Rows are points. The ring and each string are closed loops that go straight from each point to the next, and from the last back to the first. Before rounding, they use only three directions, however many columns there are. How many times does the string pass through the ring? Passing back the other way cancels.

Ring (7 x 4):
40,-168,-140,-86
-83,-98,-136,-49
-120,-8,-32,41
9,24,141,116
104,-43,226,37
162,-157,184,-99
176,-213,24,-129
String (27 x 4):
114,117,204,313
36,61,222,167
-83,-54,183,-83
36,-79,92,-19
229,-24,184,161
247,-63,233,93
228,-103,164,38
281,-185,233,-87
134,-237,178,-244
57,-204,95,-211
63,-150,46,-104
256,-191,-22,-27
237,-187,-34,-28
297,-235,-66,-59
240,-264,-38,-153
28,-217,52,-236
33,-133,55,-97
246,-145,54,17
307,-178,157,-34
236,-166,269,-95
53,-129,275,-151
-41,-110,130,-130
121,-53,118,68
165,22,191,194
71,55,224,179
-104,-15,192,-34
-83,-1,182,5
Times through: 4

Ring (8 x 9):
-305,-97,-157,140,66,-13,-167,100,-183
-307,-63,-56,78,56,-62,-175,122,-230
-190,-10,34,-49,27,-63,-170,45,-180
-9,104,77,-194,-29,92,-122,-114,45
86,149,23,-224,-54,229,-84,-217,215
95,43,-136,-124,-22,221,-97,-242,209
33,-52,-221,-27,15,150,-124,-193,114
-201,-125,-238,129,64,32,-159,3,-97
String (29 x 9):
-365,-176,-148,179,98,-156,-209,171,-346
-228,-102,-101,62,60,-75,-183,59,-209
-370,-137,-51,121,87,-193,-214,193,-381
-385,-60,30,74,64,-151,-196,208,-347
-229,37,14,-20,16,33,-142,56,-105
-135,4,-38,-41,16,39,-144,-24,-60
-103,-34,-42,-53,25,-16,-162,-39,-100
-111,35,0,-81,3,53,-138,-39,-36
-116,137,72,-132,-29,144,-105,-42,50
-93,46,-33,-73,-2,107,-124,-66,22
-13,16,-16,-127,-1,44,-142,-114,-4
141,139,105,-302,-57,130,-110,-231,146
119,235,108,-302,-85,283,-63,-240,282
42,197,39,-213,-65,287,-65,-191,253
-5,100,-32,-132,-29,199,-96,-149,148
60,31,-82,-134,-14,141,-118,-195,119
177,27,-127,-175,-25,190,-107,-298,214
209,42,-174,-169,-34,266,-87,-341,300
106,58,-177,-108,-28,289,-79,-267,278
-53,46,-114,-50,-7,195,-103,-122,122
-55,-31,-138,-26,18,93,-135,-106,23
9,-178,-294,45,58,17,-169,-161,-24
-49,-207,-357,119,73,31,-168,-128,-36
-148,-153,-316,147,67,72,-152,-54,-38
-182,-5,-150,52,23,140,-121,-19,14
-148,-53,-142,34,35,54,-147,-29,-53
-209,-153,-208,120,74,-45,-181,26,-175
-354,-189,-230,222,101,-91,-195,142,-280
-467,-127,-168,244,93,-60,-180,230,-297
Times through: 4
